Each row of a before or after table is a point. One or more steps were done to the points. Then noise was added and the rows were shuffled. The steps act on columns, c1 being the first. Write out the steps. A step turns or swaps two columns, mirrors them in a line or flattens them onto one, adds a multiple of one to another, or multiplies or shifts one. Angles are multiples of 10 degrees, from the lower column toward the higher: turns from -170 to 170, lines from 10 to 170 but not 90. Use the fewest steps. Two steps may share a column if one is a turn and the other turns, adds or multiplies; they go together, in the order done. Otherwise the lowest column goes first.
In the rows, 128 means zero.

Before (13 x 2):
[[116 198]
 [137 181]
 [125 111]
 [ 80 167]
 [109 173]
 [ 98 127]
 [ 70 170]
 [133 113]
 [120 142]
 [116 127]
 [185 144]
 [144 190]
 [136 118]]
After (13 x 2):
[[123 129]
 [117 127]
 [153 133]
 [127 130]
 [ 79 119]
 [116 128]
 [126 127]
 [ 99 124]
 [117 124]
 [ 83 123]
 [134 129]
 [143 130]
 [187 133]]
Steps: flatten c1 and c2 onto the line at 10 degrees

Before (12 x 6):
[[ 97 176 125 124 153  85]
 [151 165 132 147 126 118]
 [ 72 114 144 103 152  93]
 [145 169 147 149 124 135]
 [145 151  70  94 159 138]
 [143 124 101 115 168 119]
 [102 114 144 103  80  83]
 [136 113 138 141 109  97]
 [106 127 125 132  85  84]
 [124 149  93 108 129 145]
 [ 83 104  78 174 143 165]
 [110 127  88 121 153 164]]
After (12 x 6):
[[ 72 104  92 173 116  89]
 [150 169 142 149 121 125]
 [139 113 134 140 133 164]
 [103 125 148 116 164 109]
 [139 113  99 103 119 193]
 [ 75 151 155  95 144 100]
 [135 164 150 148 132 137]
 [ 85 126 118 120 125  85]
 [134 115  70 104 169 140]
 [121 127 107 131 123 189]
 [ 93 149 130 108 118 114]
 [119 176  97 124 173 145]]
Steps: mirror c1 and c3 in the line at 40 degrees; mirror c5 and c6 in the line at 160 degrees

Before (14 x 11):
[[ 90  95 169 146 179 151 135 133 156 168 167]
 [120 116 177  76 171 111 138 114  83 114 114]
 [125 172 106 154 125 153 147 170 122  97  99]
 [152 161 141 155 172 139  95 102 150 112 169]
 [145 137 130 136 102 106 141 101  96 158  96]
 [162 152 153  86 125 100  82 168 117 134 157]
 [155 133 104 147 125 158  86  99  97  90 131]
 [ 95 176 160 104 148  85 128 103 102 120  98]
 [ 99 150 119 103 138  92 147 173 164  95 103]
 [ 85 128 160 116 122 156  82 167 119  98 121]
 [113 142 138 121 179 104 144 120  89 161 147]
 [155 123 108 105 137 105  89  99 120 166 141]
 [ 94 136 127 116 160 160 152 143 156 143 107]
 [116 131 166 153 172  95  88 129 168 144  90]]
After (14 x 11):
[[115  83 167 151 173  96 101 129 169 163 115]
 [122 134 143 135 169 112 141 114  81 123 106]
 [ 84 130 147 141 121 125  77 165 117  96 117]
 [114 171 133 130 179 129 149 118  90 164 116]
 [127 147 123 124 126 140 138 168 121  85  73]
 [153 166 149 142 175 120  93 101 148 117 147]
 [ 93 158 144 136 150  89 144 102 103 141  60]
 [160 170 130 128 127  97  93 169 114 154 129]
 [145 130 135 132 103 130 148  99  98 162  83]
 [ 90 113 167 152 177 170 126 132 155 152 193]
 [ 95 105 123 124 160 170 140 148 157 119 119]
 [158 138 105 115 137 120  98 100 121 177 138]
 [ 99 109 110 118 140  89 158 172 166 115 111]
 [155 153 119 120 124 119  79 101  98  89 113]]
Steps: add -0.7 times c9 to c2; turn c2 and c11 by -40 degrees; flatten c3 and c4 onto the line at 30 degrees; turn c6 and c7 by -20 degrees; turn c6 and c10 by -30 degrees

Before (10 x 18):
[[112 137 120 128 161 134 113 115 132 105 137 103 133 128 142 107 140 155]
 [126 127 145  97 127 131 119 142 112 149 129 115  97 146 138 104 111 159]
 [125 132 153 122 122 110 139  76 133 105 131 154 109 140 146 110 137 151]
 [111 136 134 132 129 111 129 121 129 101 107 118 133 130 139 126 119 145]
 [125 134 119  93 130 119 249 153 128 100 131 110 135 138 122 124 141  72]
 [120 136 117 128 123 135 113 153 127 127 136 141  77 125 141 108 119 101]
 [140 105 122 129 160 118 140 138 133 103 124 136 122 162 126 133 134 146]
 [138 108 118 103 136 122 125 151  75 121 132 112 122 124  84 129 116 158]
 [138 127 114 127 124 133 112  85 126 139 133 105 127 127 138 132 119 154]
 [123 135 121 107 120 135 116 142 104 108 137 158 137 146 105 131 109 154]]
After (10 x 18):
[[138 109 119 103 130 123 136 151 157 121 132  80 123 128  85 128 116 157]
 [121 135 123 108 141 135 122 140 104 106 138 102 135 146 105 130 109 152]
 [124 134 120  93   8 118 109 153 148  99 131 135 134 140 121 124 143  71]
 [139 104 125 127 110 119 155 139 121 103 122 135 122 163 126 130 134 145]
 [108 136 132 129 128 110 129 122 137 101 105 130 135 130 140 128 118 145]
 [126 124 145  95 139 132 128 142 146 149 126 113  97 145 140 104 111 160]
 [121 136 117 129 145 137 125 155 115 127 136 125  76 124 141 110 119 102]
 [140 125 115 129 146 132 129  85 151 138 135 129 127 125 138 132 119 153]
 [113 138 120 129 137 131 163 112 151 105 138 137 132 128 142 108 140 154]
 [125 133 153 122 120 107 118  76 102 105 132 128 109 141 147 109 135 151]]
Steps: turn c5 and c7 by 100 degrees; turn c9 and c12 by 100 degrees

Before (12 x 32):
[[115 151 152 125 144 164 158 160 175 125  76 136  77 127 117 140 122 137
   99 116  83 110 162  88 134 157 135 102 103 175 169  92]
 [105 132 132 164 139 119 151  90 123 144  96 142 142 133 125 153 173  86
  109 183 168 140 111 126  82 194 162 124 126 106 112 139]
 [109 143 141 154 111 154 158 112 101 147  84 136 111 135 118 143 145 133
  120 140 155 128 113 124  77 160 149 138 139  88 132 135]
 [143 128 147 112 148  96 140 107 141 140 109 112 150 150  99 122 116 133
  146  89 158 125  72 101 160 131 103 133 163  74 147 149]
 [106 162 101  87  84  48 111 107 197  88 136  79 131 129 122  86 140 105
  134 102 156 132 153  77 114  95 110 129  97  73 172 140]
 [ 62 109 154 162 146 125 141 133 145 108 143 126 128  91 151 136 131 133
  121 130 138  74 108  92 102 106 134 169 153 105 124 121]
 [110 110 142 131 164 105 159 109 116 144 133 142 182 125 121 131 173 104
  120 126 127 131 172 133 117 148 125 182 129 137  93 110]
 [106 127 144 115  89  98 102 172 148 109  96  77 147  74 177 152 154 179
  105 118 144  85 161 122 121 127 143 141 115 148 152 145]
 [ 86  91 133 106 157 121 100 127  73 128 135 167 132 120 121 137 118 137
  114 115 159 102 111  76 137  81 126  98 170  45 139 110]
 [125 132 120 108 153 113 137 144 148  90 128 167  94 163 139 131 107 124
  129 154 135  96 149  60 126 143 151 154 130 135 143 138]
 [ 62 152 127 146 112  76 156 164 171 139 141 125  82 122 103 131 105 130
  129 155 143 113 121 116 172 133 132 125 162 140 142 159]
 [ 67 145 130 128 124  55  90 138 127  98 118 155 160 116 103 156 138 121
  163  99 126 134 115 110 137 126 111 129 126 177 172 161]]
After (12 x 32):
[[163 152 127 147 102  76 156 169  58 142 140 124  82 121  98 131 105 130
  128 156 142 122 121 117 172 135 131 125  76 138 143 160]
 [158 143 142 155 123 154 158 142 142 147  87 137 110 135 119 143 144 133
  120 140 156 131 114 124  77 160 149 138  89  89 132 134]
 [137 127 145 116 154  98 101 195 101 110  94  76 146  73 159 153 154 180
  106 117 143  72 161 122 120 126 143 140  64 148 151 146]
 [151 110 143 130 114 105 160 105 130 143 132 141 181 126 123 130 172 103
  121 125 127 133 172 133 117 148 126 182 196 137  93 110]
 [180 145 130 128 129  55  91 112  99  98 118 156 160 115 107 155 138 121
  163  99 125 142 115 110 137 126 111 129 122 177 173 161]
 [193  91 132 105  79 121 100 122 155 129 134 166 133 120 113 137 116 137
  114 115 158 106 110  74 137  81 126  98 153  45 139 110]
 [151 132 131 163 126 119 151 141 120 144  97 141 141 134 129 152 173  85
  109 183 169 141 110 125  83 193 161 124 150 107 112 138]
 [178 108 155 162 100 125 141 143  79 109 143 127 128  91 129 135 131 134
  121 129 138  70 108  91 103 106 134 170 145 104 124 121]
 [112 161 101  87 173  50 112  81  58  87 136  78 133 130 124  85 140 104
  134 103 155 134 152  77 113  95 111 131  66  72 172 141]
 [120 130 120 108 118 113 136 179 108  91 128 168  95 163 127 131 106 125
  129 154 135  94 151  60 126 143 151 154 175 135 144 137]
 [116 151 152 126 147 165 160 171  81 124  76 137  77 126 112 142 120 137
  100 117  83 114 164  89 134 156 136 103 175 176 169  92]
 [109 127 148 112  88  96 140  69 125 140 108 112 151 149 101 122 117 133
  146  89 158 136  72 101 159 131 103 133 140  73 147 151]]
Steps: turn c1 and c9 by 150 degrees; turn c5 and c29 by 110 degrees; multiply c29 by 2; add 1.5 times c27 to c8; turn c15 and c22 by -20 degrees

Before (13 x 64):
[[111 111 170 136  87  97 167 101 141 113 166 113  91 117 161 129  97 122
  159 178 132 110 145 119 142 140 153 145 122 172 113 115 177 111 169 107
  157  91  88  97 132 106  98 156 164 126 115  84 146  93 140 135 154 151
  101 127 166 106 125 101 127 108 178 122]
 [140  95  93 154 123 109 136 171 141 151 163 178  93  88 171 136 144 151
   93 151 111 179  96 133 153 123 112 163 115 112 101 135  97  88 142 142
  163 101 173  96 121 100 147 141 127 139 119 137  73 136  72 149 152 128
  155 123 159  81  66 172  91 105 115 129]
 [ 92 102 108 107 122 101 160 126 108 181 104 170 110 102 170 141 137 130
  124 163  92 117  84 170 120  82 164 129 156 119 110 104 133 153 106  97
  114 128 170  88 173  79 153 138 131 142 159 138  63 134  93 120 140 152
   96 124 132 123 145 130 122 161 160 168]
 [148 118 119 113 140 175 171 160 141 132 107 128 114 144 175 107 106  88
  141 162 145 157 146 155 138  79 160  86 127 149 125  83 140 140 163 147
  126 150 158 137 177 111 148 155 113 126 124  92 123 147  99 159  84 133
  174 147  86  54  96 119 119 127 109 186]
 [135 177 171  80 168 165 162 136 141 114 157 122 116  87 176 116 123 174
  151 100 107 119 150 157 154 159 130 131 129 124 133 152 149 150 108  99
   89  84  99 111 134  92 107 127 113 131 152 128  74  93  97 128 151 117
  132 117 124 132 147 106 175  93 132  95]
 [142 150 159 139 167 134 108 171 112 132  78 111 137  93 114 149 121 105
  125 176 137 172 126 129 162 124 116 171 104 169 151 125 119  90 152  93
  115 125 117 118 153 130 148 161  98 193 184 104 115 117 101  96 150  91
  136 133 151 127 129 154 159 105 104  99]
 [ 73 124 125 152 168 133 141 105 138 170  77 154 119 139 160 132  97 138
  104 108 143 158 158 138 141 163 116 141  90 119 108  89 126 160  98 167
  148 120 104 164 135 148  77 111 171 186 160 156 143 130 147 161 128 146
  115 115 114 140  87 119 145 177  99 171]
 [133 169 136 108 107 152  94 178  84 123 161 115 108  84 131 147 142 174
  155 162 137  88 173 176 135 149 127  97 137  85 150 130 117 152 157 139
  106 160 155 103 108  76  91  88 130 120 108 132  76 132 151 117  85 175
  151 151 132 103 126 137 119  95 159  98]
 [ 96 150 157 104 157 131 139 172  96 125 139 134 141 124 155 101 152 116
  130 103 157 176 151 139  89 164  99  86  97  85 144 170 117  86  90 175
   97 119 100 156 108 138 145 106 107 144 153  76 146 162 102 103  95 125
  121 147  81 123 135 144 163 136 120 134]
 [135 146 117 100 138 163 142 165 138 112 124 118  93  95 126 169  71 141
   95 104 139 127 161 136 125 163 112  96 155 174 116 136 105 141 128 113
  141 156 107  87 157  85 147 142 132 123 164 131 140 170  89 164 155 138
  140 185 135 138 139 123 104  97 155 163]
 [124 130 119 112  87 110 148 112 132 169 119 153  80 137 115 170 159  90
  131 108 123  97  88  86 140 153 156 151  93 174  98 119 141 156 117 138
   94 164 172 107 129 129 149 134 110 125 117 125  79 153  97 128 154 128
   93 133 117 124  97 123  96 164  95 174]
 [ 84 148 107 151 120 144 166 100  91 124 134 115 120 127  93 103  82 107
  129 151 152 153 145 177 162 142 104 120 148 148  91 127 170 116  99 174
  115 106 100  96 179 106 161 110 119 154 158 135  60 141 113 106 109 155
  155 142 113 115 149 167 151 177 100 124]
 [104 119 130  97 152 118 124 139 135 113 119 191 139 149 121 169  72 166
  160 120 157 114  88  93  77 116 127 101 116 167 103 165 169  90  92 124
   87 118 127  94 101  84 128 135 115 109 113  95 119 136 148  95 150 115
   92 134 139  77  66 103 145 167 107 133]]
After (13 x 64):
[[ 71 125 128 170 150 134 143 100 138 165  74 154 120 137 160 133  99 143
  103 107 141 155 156 139 144 167 143 208  89 118 108  85 125 163  96 134
  147 126 103 163 135 153  78 111 171 188 157 157 144 129 143 159 129 147
  113 118 114 146  86 121 118 171 100 171]
 [ 96 154 158 157 102 131 137 171  94 125 138 131 139 130 152  98 154 119
  125 103 160 177 149 137  93 166 159 186  99  84 141 168 122  84  95 185
   97 121  97 146 106 137 146 104 108 146 152  78 149 160 101 102  96 125
  122 150  85 125 133 142 125 137 121 134]
 [122 127 118  86 112 112 148 113 132 168 120 154  79 137 118 166 159  91
  132 108 122 100  91  88 136 148  86 158  95 173 102 119 137 158 117 106
   92 114 174 113 130 127 153 133 109 127 120 122  77 147  94 128 152 131
   92 134 115 123  98 126 128 165  95 175]
 [133 169 140 108 105 150  92 176  83 125 162 113 109  82 130 144 140 178
  157 164 136  94 176 174 134 147 110 127 137  88 148 129 114 151 159 159
  107 102 154 103 111  76  87  86 132 118 104 134  73 128 153 117  84 178
  154 153 133  99 126 135 132  97 162  95]
 [104 120 130 150  97 118 125 139 135 108 120 187 138 150 121 169  67 169
  162 119 160 111  84  93  74 113 132 104 117 167  99 168 168  90  93 151
   86 134 127  92 102  91 135 136 116 111 116  93 118 136 147  95 149 112
   91 136 137  79  67 102 134 169  99 133]
 [135 178 172 166  86 165 157 138 140 116 155 123 116  85 175 121 120 171
  147 100 109 122 148 156 151 157 150  73 130 123 139 153 151 148 108 119
   91 167  97 105 135  93 110 125 109 132 151 122  73  91 101 126 158 115
  131 117 123 138 150 104 133  95 135  97]
 [ 90  99 109 119 106 101 163 130 110 177 108 173 116 104 167 142 132 128
  127 163  96 118  82 173 122  81  97  72 155 122 106 106 134 151 107 115
  111 145 172  88 168  79 152 141 132 141 158 135  64 135  96 118 143 149
   97 122 130 124 141 128 133 163 158 172]
 [114 117 174  84 135  96 169  99 144 116 161 111  90 117 162 124  97 121
  161 176 130 113 145 119 142 141 126 105 123 171 114 114 174 108 171 103
  158 170  89 103 132 104  98 159 166 127 122  86 145  94 141 135 153 156
  102 124 164 101 124  94 136 108 181 124]
 [140 150 156 172 139 135 105 171 116 138  74 109 136  93 114 153 123 109
  121 176 136 173 129 134 158 125 140  95 106 170 157 128 122  90 156  73
  113 126 118 111 149 128 150 161  99 195 184 108 114 116 102  99 151  92
  140 132 152 125 128 154 128 110 106  99]
 [ 84 152 110 122 148 143 164 102  89 122 137 108 120 123  94 107  81 106
  129 152 151 158 140 175 155 143 159 209 146 152  88 128 173 113  98 150
  113 136 102  95 178 108 162 111 118 153 158 136  59 144 110 104 103 157
  154 140 114 112 155 169 135 181 101 123]
 [150 119 115 144 115 175 174 161 137 131 105 124 115 145 173 108 108  86
  140 163 149 158 144 156 135  76  90 131 126 148 127  79 135 137 162 176
  130 128 163 142 174 110 150 154 109 123 122  90 119 146 102 160  86 134
  174 146  83  50  95 115 121 132 108 186]
 [134 150 116 138 100 166 139 170 137 111 123 119  90  97 123 174  71 137
   95 101 142 128 161 136 126 165 129  79 155 169 115 138 102 143 130 152
  145  96 109  91 152  86 149 142 133 121 164 129 139 173  92 168 157 141
  141 184 129 141 140 121 135  96 157 168]
 [140  94  93 124 154 112 137 174 144 148 161 180  92  87 167 136 142 148
   96 148 111 176  91 132 156 123 158 181 114 112 101 131  96  88 137 105
  162 143 173 102 121  98 154 142 125 140 118 138  75 137  74 149 153 128
  152 125 160  83  64 173 136 102 113 124]]
Steps: swap c4 and c5; turn c27 and c38 by 150 degrees; turn c28 and c36 by -70 degrees; multiply c28 by 2; flatten c40 and c61 onto the line at 170 degrees
